Each row of a before or after table is a point. The points were changed in one or more steps. Then noise was added and the rows were shuffled. The steps act on columns, c1 being the first. What was done? A step turns or swaps two columns, mirrors them in a line or flattens them onto one, adds a multiple of one to another, or multiplies or shifts one. Angles are multiples of 10 degrees, from the lower column toward the higher: turns from -170 to 170, lines from 10 to 170 but not 90. Use the fewest steps. Two steps may share a column if one is a turn and the other turns, adds or multiplies; they go together, in the order done. Otherwise the lowest column goes first.
In the rows, 128 means zero.

Before (14 x 3):
133, 80, 78
80, 125, 147
112, 126, 170
104, 151, 98
157, 142, 125
130, 165, 86
158, 82, 93
132, 136, 182
105, 169, 151
135, 84, 165
88, 177, 82
184, 138, 154
142, 162, 97
191, 158, 169
After (14 x 3):
138, 193, 160
168, 180, 134
109, 172, 148
91, 167, 89
126, 112, 172
99, 115, 106
116, 155, 87
67, 166, 143
156, 110, 168
129, 200, 96
54, 190, 137
153, 154, 84
151, 195, 161
187, 207, 137
Steps: turn c1 and c3 by 140 degrees; shift c2 by 30

Before (13 x 8):
110, 136, 149, 118, 138, 131, 103, 98
152, 126, 123, 112, 131, 143, 136, 143
128, 110, 130, 110, 143, 114, 133, 147
130, 135, 136, 117, 105, 119, 117, 100
118, 123, 149, 90, 125, 125, 124, 103
148, 132, 146, 121, 131, 149, 124, 151
122, 115, 126, 125, 115, 135, 151, 148
122, 120, 152, 128, 132, 136, 94, 95
147, 142, 122, 115, 128, 174, 139, 145
118, 127, 106, 124, 131, 119, 127, 146
112, 122, 125, 128, 141, 109, 147, 170
118, 127, 140, 129, 140, 106, 132, 95
131, 111, 116, 121, 124, 143, 138, 134
After (13 x 8):
131, 137, 90, 111, 103, 119, 130, 128
178, 128, 155, 115, 128, 144, 123, 126
168, 133, 81, 125, 132, 150, 120, 128
118, 122, 8, 122, 135, 137, 138, 128
127, 110, 137, 115, 144, 116, 122, 127
108, 124, 70, 88, 124, 124, 116, 119
131, 112, 175, 123, 125, 144, 130, 125
95, 123, 171, 134, 142, 111, 115, 129
92, 135, 34, 114, 137, 131, 133, 126
107, 128, 177, 130, 132, 119, 144, 130
116, 119, 179, 128, 114, 135, 114, 126
109, 127, 109, 124, 143, 104, 116, 128
168, 143, 164, 116, 129, 175, 122, 126
Steps: multiply c1 by 2; turn c3 and c7 by -140 degrees; multiply c3 by 3; flatten c4 and c8 onto the line at 10 degrees

Before (13 x 12):
101, 162, 97, 96, 130, 165, 98, 85, 149, 95, 160, 96
188, 145, 88, 152, 180, 120, 77, 89, 129, 115, 121, 126
109, 122, 146, 146, 155, 113, 86, 135, 192, 132, 142, 109
177, 166, 108, 119, 170, 129, 157, 49, 116, 129, 202, 192
134, 137, 116, 121, 166, 115, 156, 129, 82, 132, 180, 155
95, 154, 133, 157, 97, 184, 87, 82, 154, 190, 106, 133
153, 88, 84, 101, 79, 156, 65, 110, 160, 147, 108, 110
137, 79, 104, 137, 182, 158, 168, 141, 157, 109, 112, 99
123, 142, 87, 118, 82, 159, 84, 150, 176, 90, 103, 130
150, 168, 129, 87, 168, 194, 88, 78, 114, 135, 200, 184
194, 117, 165, 78, 129, 134, 140, 106, 110, 176, 91, 148
135, 82, 157, 72, 163, 129, 107, 96, 111, 112, 109, 188
170, 76, 158, 124, 98, 188, 132, 100, 113, 115, 110, 116
After (13 x 12):
136, 135, 157, 72, 165, 129, 149, 96, 158, 152, 87, 69
189, 116, 86, 152, 177, 124, 178, 89, 119, 119, 135, 122
179, 161, 110, 118, 172, 132, 99, 47, 129, 168, 206, 80
150, 155, 128, 87, 170, 196, 169, 78, 124, 169, 206, 88
172, 143, 160, 123, 102, 184, 123, 98, 159, 108, 82, 127
111, 157, 146, 146, 157, 114, 170, 134, 67, 122, 115, 140
99, 105, 133, 161, 95, 184, 167, 82, 92, 178, 128, 161
106, 136, 97, 94, 132, 165, 158, 85, 94, 84, 169, 137
133, 154, 116, 122, 164, 119, 98, 129, 167, 149, 179, 109
126, 112, 88, 119, 82, 161, 175, 148, 77, 99, 109, 103
157, 146, 80, 103, 81, 153, 192, 113, 113, 129, 80, 154
137, 153, 107, 134, 184, 160, 90, 143, 116, 94, 71, 136
192, 102, 169, 78, 125, 135, 122, 104, 152, 181, 104, 143
Steps: turn c2 and c9 by -160 degrees; turn c2 and c11 by -50 degrees; multiply c7 by -1; mirror c10 and c12 in the line at 20 degrees
